Rows are points. Each copy is the shape, with its points in the same order, turned, moved and blurred by noise. Some copies are also mirrored. Which?

Shape (6 x 2)
19 52

7 -19

21 12

1 -47

36 -42

-54 7
Copy 1 (6 x 2)
-30 -9

37 -4

5 -10

70 0

59 -37

15 58
Copy 1 is: mirrored
Copy 2 (6 x 2)
-10 65

17 1

12 32

28 -27

54 -6

-49 -14
Copy 2 is: only turned
Copy 3 (6 x 2)
49 12

-24 1

8 21

-54 -4

-44 30

3 -63
Copy 3 is: mirrored

Shape (8 x 3)
19 -106 -1

-27 25 -28

6 14 30

4 25 30

37 26 -25

-48 13 -26

-8 23 -19

33 -20 -15
Copy 1 (8 x 3)
-28 -87 -73

-28 -14 46

23 -14 13

28 -7 13

-29 26 -5

-33 -34 53

-20 -6 26

-27 -18 -28
Copy 1 is: only turned
Copy 2 (8 x 3)
86 -66 -12

-42 -4 -21

6 31 20

-1 27 24

0 37 -30

-56 -24 -16

-26 7 -23

35 8 -30
Copy 2 is: only turned
Copy 3 (8 x 3)
39 -118 -8

43 24 -12

-15 -1 14

-26 -3 16

-15 -4 -45

53 24 6

14 5 -17

1 -44 -34
Copy 3 is: mirrored

Shape (7 x 3)
-18 23 -27

-23 16 1

-3 23 5

-18 23 11

-22 15 0

14 -105 11

75 19 -15
Copy 1 (7 x 3)
18 15 29

-7 3 13

-5 24 -2

-5 4 -7

0 -7 10

101 -26 -67

32 91 -12
Copy 1 is: mirrored
Copy 2 (7 x 3)
-2 -55 -4

-4 -33 19

11 -23 11

11 -27 26

-5 -32 21

-85 56 -10

40 13 -51
Copy 2 is: mirrored
Copy 3 (7 x 3)
-47 -20 -17

-38 -5 3

-33 10 -10

-40 10 12

-38 -8 6

83 -38 23

8 38 -70
Copy 3 is: only turned
Copy 4 (7 x 3)
5 -12 -44

20 -29 -20

25 -9 -16

31 -23 -14

17 -24 -16

-61 -21 73

14 70 -2
Copy 4 is: mirrored

Shape (9 x 4)
14 -35 -64 46

33 8 -5 -53

37 69 -3 28

49 30 -38 8

-18 -29 34 -39

-33 -24 -27 -22

13 -22 38 -13

-6 -38 -40 34

11 29 4 -37
Copy 1 (9 x 4)
1 27 -48 84

-20 -30 35 22

86 -16 29 40

28 -11 16 76

-22 -23 -21 -32

-33 24 -10 2

-7 -41 -25 -5

-2 28 -45 53

8 -19 34 11
Copy 1 is: mirrored
Copy 2 (9 x 4)
29 -4 -62 49

6 24 5 -48

87 -12 32 -6

63 -2 -17 -17

-45 23 34 0

-13 51 -9 27

-25 -13 28 -2

9 3 -39 54

20 30 29 -27
Copy 2 is: only turned

Shape (10 x 6)
8 7 22 -46 -41 40

-15 11 -12 -23 -36 45

-50 -73 15 59 -6 -19

-12 0 -27 -31 -18 13

26 31 43 -19 -5 11

8 23 40 -8 -15 -90

28 24 24 -40 1 12

-54 10 7 -42 -7 -11

26 -78 26 -12 13 14

27 18 7 -38 1 50
Copy 1 (10 x 6)
-63 -7 32 -39 -3 -58

-62 15 -9 -44 4 -48

-48 57 22 30 25 68

-41 22 -10 -13 6 -52

-4 -14 38 -38 -27 -33

18 39 57 38 -66 -23

4 -9 33 -23 -15 -49

-25 70 29 -12 8 -46

-29 -27 36 24 51 4

-12 -25 2 -47 8 -53
Copy 1 is: only turned
Copy 2 (10 x 6)
1 -43 7 -32 -10 -59

21 -24 -22 -10 7 -60

41 -38 -55 11 10 76

22 2 -22 -33 17 -42

-44 -11 14 -5 -18 -28

-71 18 -56 -41 -32 24

-37 -3 19 -28 -4 -37

-23 -26 -55 -33 40 -27

30 -33 33 -45 0 39

-6 -11 37 -15 7 -57
Copy 2 is: mirrored

Shape (12 x 8)
6 -3 72 26 45 18 54 43

-9 52 -35 6 -27 -22 2 16

58 56 -26 -69 -29 1 51 55

4 -11 13 -17 3 37 24 72

-20 39 9 -29 -48 4 -56 -65

74 -33 31 18 29 -1 34 17

4 38 -15 -4 13 28 17 15

-26 42 -5 6 -46 -12 -27 -23

-66 15 4 -19 0 -43 -36 -32

22 -10 58 30 42 1 -18 57

2 3 -11 1 26 9 -7 2

17 -22 13 6 -17 14 52 53
Copy 1 (12 x 8)
-44 46 -1 3 -38 9 7 101

-12 41 -16 7 7 -2 -28 -47

-8 67 -98 -58 3 13 12 -28

-26 -5 -48 -36 -31 -12 -5 42

72 14 31 -21 -6 58 -51 -46

-10 19 -33 13 22 28 49 74

8 35 -30 18 -39 -7 -7 0

12 26 22 -1 -8 33 -54 -46

24 19 75 -17 2 -8 -41 -34

-14 10 -2 7 15 -3 -30 98

25 9 -4 10 -11 -6 -10 19

-54 -2 -39 -28 -19 15 23 29
Copy 1 is: mirrored
Copy 2 (12 x 8)
52 -15 67 24 44 30 -37 -22

-29 -4 21 -6 3 -9 34 63

3 -35 30 -94 21 44 47 41

-27 -30 52 -36 27 26 -21 -22

-29 66 -67 17 1 21 21 57

66 -46 10 -21 25 -6 -39 -2

-18 -25 20 5 37 12 13 36

-27 42 -2 23 -19 5 23 63

-17 66 -9 34 3 -21 55 2

33 24 50 -12 52 -16 -62 -16

-6 -4 -10 3 32 -16 1 8

6 -51 44 -21 -13 25 -24 -7
Copy 2 is: only turned

Shape (12 x 8)
10 5 -11 -7 -21 14 -29 50

-23 -3 16 -18 -6 19 0 15

-1 53 22 -19 -27 16 6 43

15 31 -48 35 -22 15 -12 29

-16 -17 12 58 -2 -4 4 25

8 7 14 32 0 20 -11 -11

-6 -18 -15 -10 12 3 23 36

6 -6 21 -21 -1 -78 -18 -4

-27 -12 -7 25 28 24 -2 26

-17 -1 16 -18 -82 -23 45 29

121 -12 18 -8 28 23 14 2

8 -12 20 10 -13 -67 -12 -7
Copy 1 (12 x 8)
14 -3 -13 -32 4 -47 -5 -18

-3 23 -1 -1 -8 -18 21 -44

-27 -10 4 -17 -6 -63 45 -22

-4 12 -12 -38 10 -31 0 42

-19 25 -27 -38 37 25 14 -21

-17 8 23 -21 15 15 4 -10

-4 19 -42 18 7 -16 4 -23

43 -51 -25 0 -2 26 50 -31

-2 47 -11 0 37 -3 4 -21

-33 -4 -58 -34 -60 -17 52 -37

-40 -79 13 35 12 -4 -65 -13

25 -41 -27 -21 3 41 40 -24
Copy 1 is: mirrored
Copy 2 (12 x 8)
-20 3 6 22 -42 -32 -9 19

-5 11 -2 34 6 -16 -4 -22

-19 47 -28 6 -28 -33 14 -5

-40 -2 -3 39 -37 -10 29 55

29 -22 9 54 2 -27 32 19

10 -23 -32 42 -15 8 20 -2

5 27 21 35 12 -4 -14 26

28 -26 13 -56 15 -18 5 6

5 -8 -2 67 16 -13 -9 21

0 53 50 -7 -19 -27 54 -32

58 14 -33 -1 -70 76 -39 31

37 -33 15 -33 4 -18 30 10
Copy 2 is: only turned

Shape (12 x 9)
20 25 -48 13 -13 -19 34 -11 0

27 -1 9 -50 6 -2 -11 -3 29

28 -25 19 -13 -6 17 27 19 -81

6 16 81 28 -7 19 19 -64 12

0 -4 -7 -13 -35 -25 -19 29 30

-4 9 -11 40 76 -6 21 22 12

24 22 -33 71 -6 -95 22 -64 6

-105 -5 8 -36 4 -13 23 -5 31

14 -56 -10 -24 -17 10 -19 12 22

25 11 21 -28 48 15 -56 -16 26

-28 12 -9 -42 -29 2 -64 -3 22

-62 -6 -20 31 -24 -20 34 -46 22
Copy 1 (12 x 9)
11 -54 -19 -9 -8 5 19 52 -3

11 7 -23 8 36 -6 -22 25 72

1 -17 59 -58 -16 10 28 24 76

71 9 70 29 17 -51 0 33 15

15 28 -43 -9 -28 -10 -8 11 41

-54 -30 21 53 -4 -1 16 27 5

11 -93 -24 6 -32 -86 9 53 -36

52 -17 -19 79 -2 37 48 -45 46

13 7 -10 -15 -27 8 -46 1 68

-17 13 0 23 69 -24 -48 13 45

25 35 -47 -7 32 2 -20 -44 33

59 -57 -12 41 -31 0 16 -7 -7
Copy 1 is: only turned
Copy 2 (12 x 9)
11 13 -29 10 -2 -52 10 -18 32

19 -59 10 -7 15 -3 43 -10 3

20 -2 -16 41 6 -25 -8 5 -83

34 -44 0 25 -95 34 -10 -18 1

-32 -13 12 -33 10 -10 34 -23 -1

31 41 36 60 10 10 34 -25 29

27 36 11 -21 -37 -44 -57 -1 79

-69 -15 -19 31 -7 58 41 33 37

-10 -36 -4 -16 41 18 8 -45 -20

65 -37 24 -16 10 41 55 -9 3

-10 -21 -22 -59 8 34 64 4 -2

-38 11 -39 17 -29 26 -17 -9 59
Copy 2 is: mirrored
Copy 3 (12 x 9)
-1 4 -12 -36 4 -16 31 -19 -39

0 61 13 -10 3 -24 20 28 29

1 -9 13 -70 24 22 -26 66 -4

99 2 63 -3 5 -12 5 4 15

-22 4 -17 -2 -3 -46 23 14 28

1 -5 27 23 26 19 72 38 -50

11 -28 53 -44 -44 -61 65 -36 -73

4 -10 4 -16 35 12 98 -12 85

-21 26 -11 -1 -33 6 9 32 36

-7 71 55 33 15 -12 10 27 15

-41 28 20 11 20 -30 8 -20 68

23 -37 12 -28 -17 5 71 -49 23
Copy 3 is: mirrored
Copy 4 (12 x 9)
-6 47 -8 47 3 -47 -35 -12 -14

25 27 -16 -16 4 -20 28 12 18

35 -25 64 30 40 -28 -5 34 -28

7 22 70 -25 -50 0 -49 17 46

-18 21 -42 2 25 -11 -8 35 14

-3 33 24 21 52 9 -24 -70 22

-91 39 10 75 -47 -38 -38 -32 9

0 -35 -39 -57 32 -50 -62 -27 43

33 -13 -36 21 12 10 10 26 17

17 32 4 -41 -9 28 36 -22 3

-2 5 -58 -51 -4 1 -5 22 -23

-20 -13 -22 12 -17 -37 -92 -22 29
Copy 4 is: mirrored

Shape (15 x 11)
-9 -15 -25 -13 43 30 -28 51 -5 -7 -9

6 79 -2 -7 -5 -13 11 5 47 58 50

12 23 -47 63 48 2 38 2 24 -2 50

38 -17 -21 20 76 13 -4 -3 -30 0 63

-6 22 38 -26 2 8 22 49 -21 -19 -32

-16 64 38 -4 -7 -70 -28 -6 71 29 27

60 -15 -51 48 56 -18 4 27 -9 12 -1

-1 -16 48 19 -17 21 -8 43 18 29 2

-37 25 37 -21 15 -37 25 -7 88 23 19

-21 32 -3 -26 -26 -48 -11 -17 61 44 17

7 -6 2 -15 -29 32 -4 22 21 -39 -1

-25 45 3 -6 -7 -28 41 -50 49 78 22

-29 -26 -14 35 14 14 -24 52 -61 -35 -1

-8 24 52 -29 -39 -38 -11 -14 29 0 -5

19 10 -15 52 59 41 -36 0 -19 -13 -21
Copy 1 (15 x 11)
39 -1 -16 -32 -26 -21 -40 1 -10 -16 -17

4 -29 3 26 22 49 -53 -17 32 -2 96

10 -86 -43 23 -26 48 -3 21 -8 -16 30

-15 -24 -79 -29 -37 29 -4 25 -1 -57 16

50 31 -1 25 -13 -16 -3 -66 -16 -18 10

20 11 23 62 72 47 -51 15 -2 -30 81

-3 -48 -61 10 -13 42 -29 -2 11 -39 -49

28 4 46 -3 8 4 6 -23 31 -52 14

32 -22 6 52 65 -18 -15 10 3 -26 87

-12 -7 21 34 78 16 -44 5 4 8 62

28 24 16 4 -12 -6 20 4 8 21 4

-46 -51 12 50 52 3 -32 -24 12 -14 93

29 2 6 -39 -36 17 6 -14 -64 -31 -40

1 49 29 46 53 7 -4 -13 -5 -15 50

-4 -11 -12 22 -72 10 -33 25 -9 -49 -26
Copy 1 is: mirrored
Copy 2 (15 x 11)
5 37 54 13 18 -52 -36 1 3 -27 -22

-47 -2 -23 -14 4 -58 63 24 -44 -5 47

5 -9 -26 -3 -14 -79 -18 -66 -53 -11 25

56 24 -8 -16 8 -63 -60 -9 -63 -36 18

26 25 26 -14 10 -24 9 28 40 26 -13

-50 -21 -13 -3 68 -5 53 17 -24 29 59

58 -1 52 -6 -7 -45 -12 -45 -60 -35 26

-13 15 18 -56 42 -11 21 5 9 -36 -15

-64 2 -29 -10 40 -24 27 -8 20 3 79

-65 -30 -5 13 20 -2 37 20 -16 -9 57

3 -7 -15 17 17 -17 0 -1 32 -32 -37

-76 -1 -29 -31 -31 -2 43 4 -34 5 72

24 3 49 -8 23 -31 -69 -9 -11 12 -70

-21 -8 -16 9 37 30 35 31 16 12 18

35 64 18 5 18 -25 -24 -41 -57 -11 -34
Copy 2 is: mirrored
Copy 3 (15 x 11)
-7 48 -4 -27 46 1 -9 -36 16 18 16

85 -6 28 3 28 -20 64 -24 7 -55 -32

24 26 -32 -19 -7 28 83 -42 -50 -33 13

-12 67 -39 4 33 60 25 -40 -18 -34 -23

62 24 11 21 30 -5 -28 -35 -2 63 -12

61 -30 -7 57 15 -43 63 14 41 -28 -28

-32 69 -15 11 24 -17 47 -43 -72 -11 -5

36 -11 6 29 46 -11 -35 -48 -11 -20 23

92 -5 -6 40 -8 -17 31 32 35 -38 30

54 -15 22 13 -8 -45 35 15 37 -41 -21

15 -20 37 0 9 20 -14 -18 -4 31 7

100 -2 -6 -9 -17 -36 24 13 -5 -72 -22

-21 24 -45 -13 13 14 -19 -89 9 43 -3

56 -38 10 44 5 -28 -7 18 23 11 -29

-14 22 -47 -36 69 13 14 -23 -46 17 -1
Copy 3 is: mirrored
Copy 4 (15 x 11)
7 -7 -64 -27 -17 14 -32 2 -14 5 -14

-27 25 -20 37 -55 -45 63 -13 23 -60 -4

-36 -15 -72 1 -10 -3 81 -12 -2 0 50

-57 -32 -46 -27 16 -22 35 -18 -29 40 1

37 -15 -14 30 -35 35 -4 11 23 21 -45

-32 -1 20 26 -47 -23 28 -14 81 -79 5

-28 -45 -76 -2 -38 -8 16 -51 -6 47 42

-30 14 -26 63 -23 29 -30 6 7 -16 -9

-24 5 -18 35 -29 -23 22 45 90 -53 7

-1 26 2 25 -28 -53 8 -8 65 -58 14

16 39 -6 0 -17 36 -9 14 3 15 14

-6 5 -12 72 -17 -82 44 15 43 -55 22

12 -25 -53 -13 33 69 -21 -40 -27 6 -13

8 15 46 35 -21 -8 -11 -3 60 -25 -3

-10 -63 -30 -17 -30 22 -3 -2 -59 3 34
Copy 4 is: only turned

Shape (18 x 12)
12 7 21 -9 -20 -37 -3 21 23 -1 33 20

15 25 19 -8 4 18 -4 2 22 -1 -33 37

16 -20 50 33 1 -30 1 14 13 5 -42 -60

16 12 -13 -24 -3 10 -7 13 14 -87 31 -102

17 23 17 -5 -1 -58 5 16 27 -23 31 25

-10 -31 -28 121 -16 20 7 1 22 -3 19 -1

17 21 -31 10 -73 5 -1 21 2 -11 -4 -86

-12 13 2 -28 -2 1 34 3 21 -1 12 -29

8 5 -6 -24 -10 20 18 4 -13 0 16 10

-32 13 -32 -25 1 -23 -6 0 -5 -5 12 23

-28 4 15 -25 -4 17 -10 -15 8 7 -24 22

-43 19 -11 -4 -66 7 -1 -47 15 -1 23 33

10 18 -5 52 -9 15 8 13 -7 -30 24 38

0 19 -22 -2 -10 8 25 -9 23 -34 -12 38

18 25 -25 -26 1 -3 2 -42 -6 -1 28 41

-1 -36 -2 -19 -17 14 4 19 4 -3 -18 39

-4 -60 -38 -25 3 -4 11 -17 18 2 24 21

15 23 -21 0 2 18 -12 13 30 -10 24 4
Copy 1 (18 x 12)
25 16 -6 7 -19 11 11 -1 4 5 46 29

-30 -8 37 -14 -30 18 -24 -1 6 11 6 11

-1 75 6 -18 30 -14 -31 -38 -34 2 24 -19

-64 15 -61 -52 50 -20 8 -11 13 -2 100 -5

31 15 -1 -14 -29 -13 10 3 24 2 36 39

37 19 -61 -48 -8 62 -39 22 -40 -23 -7 -57

-45 55 -56 -19 57 64 4 -26 18 12 50 -4

-13 1 -1 9 22 5 1 -11 34 -6 49 -15

-17 -15 7 8 15 30 13 20 7 9 29 -7

-18 0 -16 7 -16 5 46 14 28 -14 -2 -3

-37 -1 29 12 -27 14 12 -14 1 -5 6 -18

-10 -4 -1 -23 -46 77 55 -13 23 9 26 -35

9 -2 -17 -31 -24 30 -15 50 -7 30 14 -9

-16 -11 17 -35 -17 32 0 29 31 -14 17 -3

6 -43 13 -18 -2 26 46 4 18 17 4 12

-23 6 27 14 -11 37 9 25 -14 -26 16 3

9 -25 3 5 6 28 42 6 -13 -63 20 -10

-17 -28 -28 -17 -8 24 -12 -7 11 -3 28 18
Copy 1 is: mirrored
Copy 2 (18 x 12)
12 8 2 -59 28 18 -4 -14 5 10 9 8

33 -10 -36 -4 2 4 30 22 13 -3 19 16

45 22 9 2 13 -14 13 -40 12 -43 -8 -62

-4 12 -68 24 100 12 -41 -67 -42 -31 -10 -20

16 27 -1 -63 47 4 -6 -3 12 0 -4 27

-41 -60 21 -30 34 -19 5 38 -14 -81 21 -59

-4 14 -22 9 77 40 27 -37 -52 -16 34 -71

-11 7 -32 3 45 -7 6 -25 12 28 2 -21

1 -16 -24 2 25 11 -9 10 -12 35 11 -7

-35 24 -16 -16 13 -8 0 7 -21 25 20 24

5 -13 -34 2 -17 -21 22 -9 -2 21 25 14

-21 -40 -12 -41 32 -28 41 -5 -42 36 52 12

3 -34 -1 -20 47 -2 -15 49 -7 -29 30 4

3 -6 -52 -27 34 -19 17 40 -10 5 18 7

-8 -14 -13 -12 28 3 20 30 -33 38 -14 44

10 -13 -39 -27 -24 3 -12 19 -11 17 18 -20

-44 -15 -31 -38 -10 -10 -14 7 -29 27 -33 -17

-18 -18 -37 -12 39 31 7 6 -2 -15 5 14
Copy 2 is: mirrored
